Rows are points. A path goes straight from each point to the next, and from the last back to the first. The post is the endless flat space through its rows: a point in 2 columns, a line in 3, a plane in 4, and so on, so that a path can go around it. Count how often the path circles the post. Going back the other way cancels.
In the rows, 128 means zero.

Post:
[[127 129]]
Path (25 x 2):
[[ 78 105]
 [100 130]
 [100  77]
 [188  84]
 [157 148]
 [129 162]
 [ 56 141]
 [ 89  80]
 [145  87]
 [182 139]
 [149 177]
 [ 86 142]
 [ 79  95]
 [128  65]
 [195 104]
 [157 162]
 [106 194]
 [ 74 120]
 [ 86  84]
 [143 116]
 [158 150]
 [130 155]
 [156 168]
 [152 131]
 [130 110]]
Times around: 3

Post:
[[113 122  85  93 129 162]
 [123 111 143 115 119 107]
 [115 150 144 109 171 138]
 [163 135 150 113 140 122]
 [148 157  92 119  38  56]]
Path (30 x 6):
[[ 91 242  99  90 131  85]
 [ 99 131 208  84 207 109]
 [ 61 135 114 112 128  44]
 [189 125 164 127 148  68]
 [115  87  42  47 128 156]
 [112 109 157  69 123 129]
 [163 180 123 109 147 104]
 [170 107 130 117 129 120]
 [162 164  76 134 154 183]
 [ 88 171  75 124  46 132]
 [144 166  64  94  98 191]
 [129 124  89 150  73 101]
 [ 82  97 115 122 150 121]
 [106  60 147  96 130  64]
 [125 152 105  59 109 122]
 [162 175 179  99 147 158]
 [150  50 133 119  64 124]
 [124 155 187 146  80  88]
 [137 105 179  79 117 116]
 [108 164 133  97 164  97]
 [176 113 154 111 158 110]
 [129  65 112 124 131 161]
 [181 149 153 134 108 106]
 [145 114 114 110 129 166]
 [111  79  62 114 125 164]
 [143 136 113 114 144  56]
 [141  27 145 116 119 103]
 [130 157  96 148 140 141]
 [161 137  99 137 176 147]
 [140 148 128  92 188 117]]
Times around: 0

Post, 8 rows:
[[133 166  67  99 153 200 168 127 126]
 [113 122 178 177  95 113 211  71 144]
 [133 136 162 157 120  97 186 128 113]
 [124 122 150 106 115  99 108 145 144]
 [159 164 135 109 130 136 167 149 158]
 [152 100 159 107 126 110 130 131 126]
 [106 130  92 163 186  86 105 118 200]
 [169 165 142 128 126 132 104 153 133]]
Path:
[[105  89 122 150 151  83 222 127 137]
 [ 87  90 201 156 142 112 138 101 113]
 [146 134 177 183 152 154 100 140 139]
 [115  76 156 148  71 100 103 102 135]
 [149 138 106 138 122  95 155  90 134]
 [161 155 173 131 127  79 192  91 145]
 [ 95 163 144 127 144 115 152 157 141]
 [116 129  80 119 148 179 147 179 105]
 [158 151 111 167  96 117 170 104 151]
 [166 171 193 179 108  37 106 146 160]
 [114 141 170 151 122  89  77 144 105]
 [103 167 193 138 110 107 136 117 141]
 [124 155 101 126 140 118 122 111 179]
 [166 153 134 176  86  85 171 128 134]
 [136  90 170 202  94 146 136 101 108]
 [110  64 156  53 167 137 227 158  59]
 [152 144 123  77 163 144 155 124 103]
 [147 141  88 119 180 112 137 117  90]
 [130 176 127 185 184  89 171 116 198]
 [ 81 157 140 158 114 137 249 120 138]
 [140 179 185 127 147  62 132 196 138]
 [124 107 121  74 147 106 156 118 132]
 [154 207 180 221  60 106 131  95 168]]
Times around: 0

Post, 13 rows:
[[138 124 104 145 116 172  95 104 112 131  97 122  28 122]
 [ 98 121 126 107  98 141 211 155 148 132  98  89 237 139]
 [172 104 139 167 141 113 132 148 104  93 145 163 140 120]
 [149 113 107 127 194 115 107 152 122  91 183 123  78 131]
 [ 84 137 131 127 117 129  98 125 180 126 130 104 124  76]
 [137 159 116 128  99 172 162 134 147 145 155 129 185 128]
 [ 88 114 122  69 135 141 117 173 138 164 153 154 121 119]
 [174 131 122 180 146  96 107 129 163 141 135 128  59 143]
 [143 100 117  87 135 126  99 127 121  89 157 160  95 179]
 [145 155 169  97 162 176 159 139 206 150 132 104 151 144]
 [147 146 118 137 157  64  94 106 120 140 140 164 109  99]
 [ 83 128 144 116 168 121  70 143 125 116 137 138 109 159]
 [129  54  78 130 123 195 115 119 129 148 115 123 116 184]]
Path (29 x 14):
[[129  78 101 153 162 195 151 157 114 153 158 164 170 184]
 [131 139 103  74 115 142 139  91  83  50 115 140 132 118]
 [181 135 118  78 154 245 100 150 100 121 137 178  98  82]
 [167 174 127  80 170 149  96 182 125 148 246 179  61 101]
 [119 116 104 149 132 173 150 132 111 210 158 126 153  74]
 [100 122 162 158  77 152 190 140 140  58 128  87 118  91]
 [187 179 166 135 160 160 110 156 175  82 178 157  18 124]
 [126 108  72 148 136 109 122 174  73  94 102 131 105  94]
 [155 116  90 113 150  99 124 175  55  73 152 135 136  82]
 [105 139 154  55 182 158 106 118  98 132 119 112  87 178]
 [108  97 188 124 142 120 157  78 119  64  94 129 221 107]
 [138  97 108 160 116 122 151  97 122 145 100 181 139 122]
 [149 139  92 133  96 108 123  96 160 125 144 156 157 158]
 [180 129 164 113 149 122  70 161 100  46 106 171  65 169]
 [168  29  82  91 176  84  85 148 172 105 223 112 125  97]
 [111 162 189 162 123  74 124 152 176 121  71  66 160 130]
 [177 126 140 200  93 141  67 119 146  89 137 164 103 195]
 [114  49  87 172 137  89  91 139 134 109  80 153 112  74]
 [145  72 105 114 176  49 140 139 162  93 143 133 103 161]
 [112  91 149 135 128 131 111  88  63 156 124 217 199 107]
 [110  83  82 117  65 187  44  90 100 147 155 155  54 152]
 [144 123 141 125 100 189 132 119 140 136  79 103  96 193]
 [114 109 203 125 159 132 177 173 167  95 149  67 123 153]
 [120 151 127  95 115 233 167 103 106 165 152 168 147 109]
 [ 84  69  96 152 134 105 110 116 177 109 100 125 137 159]
 [146 149 126 198 127 176 117 124 185 223 104 149 192 162]
 [141 163 104  58 166 125 105 127 138 207 139 151 116 176]
 [118  76 120  83 134 125 161 178 160 106 156  81 130  65]
 [138  97 125 187 186 133 180 123 155 127 151  79 162 109]]
Times around: 3

Post:
[[188 154 149  97 134 128 180 140 110 116 142 142 132 160 178  76 102  93]
 [147 174 161 100 104 156 147 128 129 190 106 148 108 140 159 139 147 139]
 [175 177 130 116 131 192 123 138 122 180  68 113 162 161 112 116 148 130]
 [ 92 132 155 134 146 138 112 128  80 188 115  88 114 122 109  89 132 146]
 [145 110 166  75 101 108 192 121 124  89  97 145 117 187 128  81 101 137]
 [ 94 149 136 111 170 170 128 145 105 172  72 163 124 137 114  97 116 153]
 [ 64  92 122 190 145 122  92 126 177  83 120 123 143 140 168 133 135 143]
 [154 103 156 129 154 131 143 124  79 199  91 140 150 154 142 130 132 158]
 [ 83 108  90 138 142 121  76 145 117  58 167 145 133 121 153 172 170 129]
 [129 183 144 128 135 119 182 140  84 177  97  95 128 133 114 134 128 146]
 [154 186 162  86 156 109 112 149  98 190  57 110 132 164 120 127 108 112]
 [135  97 143 163 124  91 115 114 153  92 147 163 129  87 117 123 149 124]
 [154 137 156 102 144 156 162 125 123 185 112  99 154 140 105 143  65 120]
 [143 126 106  66 107  80 186  94 118 133 116 151 133 151 126  65 104 103]
 [143 145 146 107 171 120 143 143 168 189 134 127 148 144 103 114 144 145]
 [111  72  89 184 134 103 129 164 161 100 148 147  97 131 145 129 160 102]
 [ 78 121  95 199 104 109  70 145 136  85 188 171 139 156 140 139 130 131]]
Path, 25 rows:
[[156  29 147  95 167 144 181 133 141 138 119 134 149 160 177 146 155 108]
 [171 171 128  93 133 184 152  47 148 143  82 161 182 123 161  63  96 116]
 [171  99 108 163 123 103 143 136 137 167 153 173  92 120 160 123 106 116]
 [165 108 143 171  89 188 105 119 176  87 147 158 188 182 214 135 131 148]
 [ 16  70 150 102 168 135  97 134 101 122  82  76 142 147 103  99 123 139]
 [153 104  51 118 116 108 194 133  89 157 140  93 154 144 121 116 183 122]
 [162 157 183 137  91 169 141 114 125 155 123 167 157 146 160 114  94 198]
 [249 172 153 145 100 139 148 151 134 125 164 118 190 142 142 174 132  86]
 [ 73 156 160  54 107 127  90 140  95  90 148 148 118 159  99 159 146 122]
 [153 124 173 136 158  81 134 138 102 167 133 104 112 138  99 137 147 123]
 [142 115  87 126  93  71 184  94  86 191 105 183 113 127  31  80 119 126]
 [133 191 114 102  94 153 127 138  71 144  89 197  69  97 100 115  99 143]
 [163 169 189 111  92 173 174 132 122 212 135 168 136  88 161 158 158 178]
 [129  79 176 187 138 106 148 164 139 157 214 116 111 122 134 100 181 119]
 [166  69 158 117 138 138 173 166 108 131 157 146 181 180 171 146  65  81]
 [ 80 141 152 134 113 110  93 138 171 165 150 134 177 129  66  96 139 160]
 [ 98 108 139 131 153  45 107 141  62 199  98 153 127 136 109 113 131 100]
 [116 114 121 150 179 191 160 139 158 129  53 103  91 151 115  83 121  98]
 [123 145  56 124 151 148 129 145 126 181  91 166 111 148 140  88 156 137]
 [146 118 116 116 126  90 139 142 114 131  64 212 112 111 112 117 138 128]
 [112 189 150  83  57 138 113 102 107 104 123 144 120 129 120 143 105 171]
 [132 110 140  75  64  92 123  89  44 141  36 110  78 232 113 117  66 121]
 [117 210 119 145  82 168 100 146  66 101 139 114 126 215 218 180  92 139]
 [ 74 155 106 143 193 140  96 174  25 160 138 120 153 102 135 138 136 203]
 [ 82 152 115 108 177  92 110 176 114 149 175  90 133 116 159 131 166 122]]
Times around: 3

Post:
[[139 105  95 105 118 129 140 106 161 140 137 134  91 122 118 136 116  86]
 [ 97 128 106 117 136 135 125 130 143 136 132 204 130 118 202 115 156 142]
 [101 180 159 162 130 124  40  49 125  75 163 195  95 168 179 139  79 125]
 [143 140 129 121 101 137 142 149 181 111 136 152 108 129 128 158 107 122]
 [ 86  82 162 126 175 195 167 154 110 106 121 159 114 142 104 110  72 139]
 [123 194 122 146 131 120 125 186 109 120 138 143 154 100 151 150 177 102]
 [118 108 167  68 172 180 116 178 161  88 159 133 109 145 119 162 144 116]
 [108 144 114 134  94 163 171 183  58 121 151 173 180 133 172 160 205 131]
 [119 138 131  98  95 155 131 127 164 150 116 125  80 117 134 151 126 124]
 [113 115 126 147 111 184 152 161 127 122 169 131 100 108 133 146 130 159]
 [141 101  64 133 137 156 159 101 149 197 120 117 207 107 162  71 103 131]
 [104 109  73 136  76 199 136 182 119 146 138 163 138 103 112 102  87 146]
 [113 153  42 120 131 132  91 150 147 155 138  90  93 138 116 158 124 186]
 [158 124 115 112 133 137 131 158 137 112 114  97 111 135 141 135 148 112]
 [141  83 164 139 149 156 140 181 119 164 123 155 138 137 117 117 105 137]
 [108 149 113 127 100 132 149 166  80 126 159 121 148 121 150 109  72 114]
 [104  81 127 151 133 150 136 160 133 146 117 122 160 116 123  90 136 148]]
Path, 30 rows:
[[117 134  93  74  98 115 123 190 114 116 109 184 148  91 170  80 107 137]
 [175 125 102 112 105 117 109 191 121 125 130 192 139 119 151 167 128  75]
 [ 68  91 109 114 118 163 158 188 141 148  85 141 102 118  62 152 117  99]
 [110 149 199 175 112 159 168 165 118  95 103 192 108 104 147 167  96  77]
 [132 181 177 115 129 130 135 121 165  74 194  94 124  71 197 136  79 111]
 [129 173 156  54 118 177 152 163 101 132 128 110 116  87 198 113 136 105]
 [150 147 128 149 143 149 120 132 131 152 151 132  89 131 144 153 169 144]
 [ 80 112  91 119 124 189 106  90 133 173 147 165  90 115 144 106 111 194]
 [110  32 105  83 156 177 114 141 120 179 154  80 144 129  92 113 173 144]
 [130 101  94 100 113 167 106 159 110 123 116  99 113 164 119 176 111 132]
 [ 35 104 168 155 168 153 170 150 166 193 168 132 120 110 169 119  85 167]
 [ 69 109 191 179 181 220 141 147  64 113 176 112 125 164  88 157 122 172]
 [119 151 124 129 127 130  97  60 147 158 157 132 152 152 172 194 161  99]
 [130 141 113 150 150 123  90 104 101 160 141  92 117 126 131 153 113 136]
 [124 154  69 145 152 148 113 177 120 129 125 171 152  95 186 108 128  72]
 [ 58 136  74  57 153 222  98 223 105 206 146 125  45 150  66 156  41 147]
 [125 157  37  83 136 106 127  90 147 197 100 150 148 149 137 113 138 129]
 [116 122 142 100 176 158 127 156 111 138 131 171 132  93 177  81 143 112]
 [105 120 190 163  65 109 111  30  99 127 150 157  71 200 135 125  76 130]
 [149 145 114 111 157 124  94 193 189 151 112 159 115 158  81 127 116  90]
 [ 81  97 130 139 122 248 206 175 119 168 146 181 144 106 123 110 123 210]
 [104  75 165  55 182 204 153 140 158  97 147 182 129 219 124 147  97 153]
 [165 123 129 106 118 151 149 160 136 156 115 166 151 177  89 128 105  93]
 [114  78 191  86 147 134 173 160 151 146 193 229 103  59 162  74  91 114]
 [110 145 106  77 185 206 113 160 161 144 147 115 134 112  19 176  40 146]
 [146 125 118 115 152 150 121 154  86 159 119 134 128 144 171 146 109 140]
 [155 139 101 103 154 163  98 134 179 138 131  90  84 188 136 173  55 164]
 [112  91 199 153  64 198 108  45 123 113 158 111 149 157 229 142 143 136]
 [142 124 101 114 172 126  65 145 121 125 127 143 165 171 102 146  93 146]
 [ 77 182  71 147 168 129 128 249 128 148 114 191  91  29 103 128 207 143]]
Times around: 1

Post:
[[126 131  63 120 147 117 124 134 112 111 145 133  93 141 138 101 120 130]
 [125 166 113 115 129 137 175 115 139 118 130 149 132 159 128 129 126 143]
 [134 123  98 122 165 150 156 105 119 136 141 130 129 112 145 103 107 121]
 [132 120 132  93 182 108 126 162 151 159 136  93 135 151 129 101 131 152]
 [108 141 151  94 179 130 120 118 105 138 181 142 173 139 121  81 140 147]
 [119 188  97 141 157 103 174 134 146 154 165 123 117 190 125  76 118 132]
 [167  92 100 160 134 110  68 180 112 148 136 169  66  67 116  86  70 170]
 [113 173  98 101 126  93 148 125 169 173 177 142 119 162 154  99 140 158]
 [132 179 136 103  50 148 134 139 198 129 127 110 107 144 173 126 132 132]
 [200 147 155 107  93 101 151 159 109 115 129 109 123 127 135 162 182 118]
 [112 143 127 109 163 118 106 121 112 134 143 119 160 149 134 124  80 140]
 [130 120 111  98 136 131 136 120 152 116 135 138 136 115 121 105 113 104]
 [131 155 138 123 138  94 123 158   7 159 129 130 201 200 135 102 113 143]
 [111  81 133 153 154 137 100  83 133 126 147 136 109  88 100  90 141 126]
 [108 162 108 122 131 136 150 142 180 122 159 158 146 173 173 133 135 130]
 [146 143 136 107 119 124 154 143 132 146 162 143 104 161 134 134 115 143]
 [127 150  79 141  68 133 146 132  90 131 149 103 125 131 110 164 179 119]]
Path, 27 rows:
[[130 150 145  95 112  96  84 139 129 158 130  82 136 187 133  89 128 167]
 [149 106 140 141 112 127 139 134 164  88 138 174 126 208 178 139 146 107]
 [ 98 122 128 168 150  76 103 107 140 129 169 164 110 176 152  61 145 144]
 [123 116 117  82 176 145 147  97  65 129 112 101 156  92 109 127 102 146]
 [144 126 141 162 141  94 110 103  93 153 142 116 113 112 109  85 149  94]
 [186 165 133  99 146  90 119 131 150 152 140  75 166 139 131  59 157  67]
 [142 129 154 126  81 121 140  88  85 120 196 150 145 170 115 129 152 132]
 [119 149  71 123 125 121 168 113 154 128 121  69 157 111 186 112 115  92]
 [121 144 164  84 135 101 114 174 171 146 154 126 107 140 139 152 141 157]
 [107 176 150  93 164 131  92  79  91  97 144 175 140 164 141  89  89 110]
 [140 187 110 138 107 121 101 160 118 117 125 147 138 150 128 144 130 130]
 [150 193  96 105 124 101 127  82 183  98 154 111 108 137 153 100 135 166]
 [151 102 154 152 129 144  62 139 113  99 147 139 121  86 184 117 117 144]
 [137 130 126 115 137 128 145 143  83 152 168 145 145 103 145  55 170 144]
 [117 139 122 141 147 146  85 124 124 106 128 164 103 103 169  56 109 123]
 [174 174 136 110  98 107 144 178 123 177 134  90 138 143 111 147 116 132]
 [176 146 159 141 114 146 157 124 107  99 103 152 168 141 122  78 135  96]
 [137 187 128 151 126  92 176 119 174 107 210 168 141 156 120 142 171 139]
 [182 132 104  98 138  78 138 156  47 142 166 131 110 110 179  99 172 149]
 [ 93 200 113 145 162 107 134 129 153  98 157 176  98 199 162  96 109 118]
 [170 116 194 125 115 124 110  73  70 141 131 157 102 114 112 120 120 149]
 [157 114 127 118 134 117 130 136  86 177 166 113 131 134  96 132 132 147]
 [150 130 102 111 147  97 155 144 150  68 115 160 140 151  97  47  95 127]
 [148 111  73  77  69  80 147 168 105 190 135  95 110 134 133  87 116  92]
 [ 79 157  88  67 135 160 154 104 111 128 158 113 188 147 154 108 144  92]
 [128 191 115  95 129 144 197 172 153 163 147 150 104 140  96  98 121 129]
 [104 184 133 116 152 182 140 121 125 142 175 136  94 220 145  54 117 150]]
Times around: 5

Post (17 x 18):
[[167  77  70 165 176 128 125 173 124 170 124 139 160 140 171 177  87 156]
 [130  18 113 135 117 152 102 142  81  74 165 194 115 142  81  87 102 185]
 [122 120 146 121 141 132  83 118  97 135 155 156 151 114 113 151 106 134]
 [ 92 124 193 173 125 128 159 140 116  71 113 133 118 130 147  87 146 101]
 [ 86 114 158 181 106  87 123  96 184  97  85 112 120 154 158 148 164 118]
 [161 134 110  79 121  89 176 130  92  95 102 166 134 150 114 141 126 105]
 [144  87 152 159  64 111 109 134 114  91  92 104 120 180  99 107 141 118]
 [132 110  99 120 152 103  86 121 131  42 130 126 134 117 144 146 155 204]
 [113 151  80 125  92  97 135 126 113 131 100 148 113 123 155 150 112  80]
 [124 134 116 152  76 127 200 136 124 162 144 115 123 113 130 133 154 106]
 [ 77 128 157 179 106 101 133 138 125  84 112 181  57 153 149 124 138 149]
 [ 88  81 161 142 163 118 112 152 132 135 125 121 109 122 134 115 137 144]
 [148 111 123 120 152 174 101 118 143 136 135 151 124  62 193 139 161 150]
 [170 128 115 172 165 142 152 146 169 180 125 134 142 102 178 126  76 107]
 [ 75 148 135 121  67  87 168  76  78  88 141 140  64 115 190 143 142 146]
 [104 162  89  44 112 118 135 117 150 126 127 105 148 149 172 157 179 151]
 [152 151 121 116  93  83 175 126 114 142 112 200 139 103 167  80 123 105]]
Path:
[[122 119 179 193 147 144  98 144 120  97 160 144 115  75 149 101 151 144]
 [128 143  49  61 121 103 156 120 136 153  73 136  43 141 136 104 120  53]
 [206 111 152 193 126 179 110 125  95 174  84 138 132 149 208 185  60  90]
 [ 52 106  93 111 112 190 141 164 149 112 143 135 106  75 174 145 132 102]
 [169 101 118 131 109  45 129 153 120  82 132 194 163 129  94  57 111 137]
 [146  73  85 129  25  68 151 121 100  86  99 107 128 165 114  78 167 113]
 [162 172  98 174  82 165 123 103 161 171 130 171  72 131 111 152 136 178]
 [ 82 167 169 144  76 101 210 137  92 109 107 139  92 117 125 120 174 111]
 [ 73  36 137 176  55 140 162 156 112 111 128 108 154 152 110 133 220 145]
 [ 95 142 112 123 115 105 154 195 112 131  65 130 109 164 123 133  93 117]
 [110 137 175 137 152 182 101 155 133 149 141 194  89  99 176 134 124 131]
 [159 132 154  72  97  91 156 134 144 120 102 117 116 154 158  71 175 112]
 [ 88 175 100 132 121 127 131 175 134  64  65  64  73 184 218  91 172 100]
 [ 95  84 126 159 153 124 108 109 114  81  66 119 134 144 170 157 157 152]
 [127 156 129  77 100 180 121  86 162  92 178 118  89  92 138 222 162 213]
 [ 87  87 154 211 101  85  80 134 158 100 115  70 113 137 116 129 137 120]
 [ 97 161 120 114 152  71 189 176  76 119 159 180  96 103 112 157 198 152]
 [114 115 130 149 106  54 180  90  76 117 127 187 107 118 124  89 141 150]
 [142  93  90 202  98 167 134 101 159  52 117 148  89 164  80 168  54 127]
 [ 53 110 147 170  35 123  72  88 141 164 110 141  54  99 130 216 104  66]
 [ 60 102 126 123 134 136 145 135 172  72 178 213 123 146 122 123 183 196]
 [ 98 163 170 148 201 177  75 112 156 173 131 178  88 116 217 196 131 106]
 [183  57 107 138 158 159 115 175 106  96  74 141 148 162 102 122 139 131]
 [ 91  93 154 112 122  68  95  90 130 133 118 112 168  96 105  94  95  99]
 [ 44  81 169 124  53 145  87  68 147  67 199 179 125  30 163 102 230 161]]
Times around: 5

Post:
[[116  93 119 119  97 113  93 125 127 135 132 102 130 129  94 129 103 190]
 [ 95 123 141  95  77 162  91 139 139 154 145 122 126 105 125 130 131 170]
 [143 133 116 103 153 121 164 122  71 166 146 105 140 104 155 107 110 149]
 [ 85 155 110 139 162 109 138  99  89 146 157 121 120  94 153 107 124 109]
 [113  83  93 142  72 150  89 137 145 127 107 151 161 128 111 143 130 163]
 [106 170 161 147 178 109 133  92 108 147 127 105 134 153 176 101 140  95]
 [111 134 125  99 181 110 185  83 101 115 157 123 112 134 167  96 119  87]
 [131 162 106 116 144  94 158  48  96 157 137 122 115 140 146  88 147  91]
 [112 137 136 117  98 145  95 138 104 116 123 136 126 136  98 158 106 144]
 [116 124  99 169 135 128 151 168 189 121 136 131 117 169 129 185 146 101]
 [100 157 134 157 192 134 110 138 200 127 162 157 127 187  97 139 149  92]
 [138 106 139 135  97 133 101 112 137 125 105 128 122  86 102 144 111 193]
 [121 111 129 101  98 126 110 165 143 135  92 116 133  99 111 122 129 132]
 [111 136  96 129  67 168 115 140 142 128 134  94 128 113 110 114  99 167]
 [119 152 103 144 182 119 142 145 156  85 149 149 127 150 114 148 185 112]
 [153 130 100 159 168 112 111 116 203  73 148 121 138 130 140 172 132  73]
 [111 132 145 167 151 112 129 157 185 119 168 148 152 138 114 126 169  73]]
Path (23 x 18):
[[109 104 141 113  78 174 127 182 157 107 135 105 158 112 162 136 125  72]
 [117  91 146 109 142 121 134 165 118 167 155 139 135 167 120  97 186 113]
 [ 94 120  89 152  82 136 118 156 149 124 156 161 145 122 110 138 129 101]
 [ 52 121 131  82 158 128 132  87 127  80 146 125 130 151 180 128  90  73]
 [108 111 126 125 149 158 164 162 156 112 200 137 132 123 111 157  95 104]
 [ 34 117 161 130 118 124  99 160 134 100 123 158 132 108  86 113 116 148]
 [ 94 164  91 119 104 149 177 166  85 131 151 156 136 127  84 153 147 167]
 [157 103 123 179 147 157 130  94 139 113 179 132 155 117 102 153  96 134]
 [135 142  98  70 151 154 175 155 154 156 170 109  68 163 131 136 121  88]
 [110  92 105 151  93 117 118 147 130 156 152 174 174 147 124 132 148 150]
 [108 151 101 120  94 152 135 116 140 116 105 130 133  92 142 160 112 129]
 [117 129  90 133 165 133 128  46 204 127 163  71 125 144 174 127 112  58]
 [ 98 180 147 157 145 124 142 100 131 165 119 118 108 104 150 148 144  78]
 [145 154 175 121 167 157 154 249 113 150 170  77 122  93 148 153 140 127]
 [131 192 165 136 140 137 127 127 174 198 130 112  88 143 150  82 177 124]
 [ 76 155 157 196 110 109  54 159 158 109 116 121 147 105 137 176 112 135]
 [128 149 200 148 188  72  73  26 107 199 104 133 147 126  99  64 144 169]
 [139 138 107 152 148 102 152  86 153 109 134  65 115 167 140 113 137 125]
 [138 165 173 180 125 128 114 149 117 125 119 108 107 130 141 149 120 107]
 [146 120  80 143 131 148 118 158 135  87 159 120 170  97 165 157 108 120]
 [136 161  93 139 151 130  96  82 108  92 115 157 109 136 104 139 175 163]
 [ 65 121  84 172  81 109  71 170 151 123 144 120 177 152 136 137 138 112]
 [ 90 141  86 160  49 113  78  68 109 185 132 170 166 137  92 128 170 127]]
Times around: 4
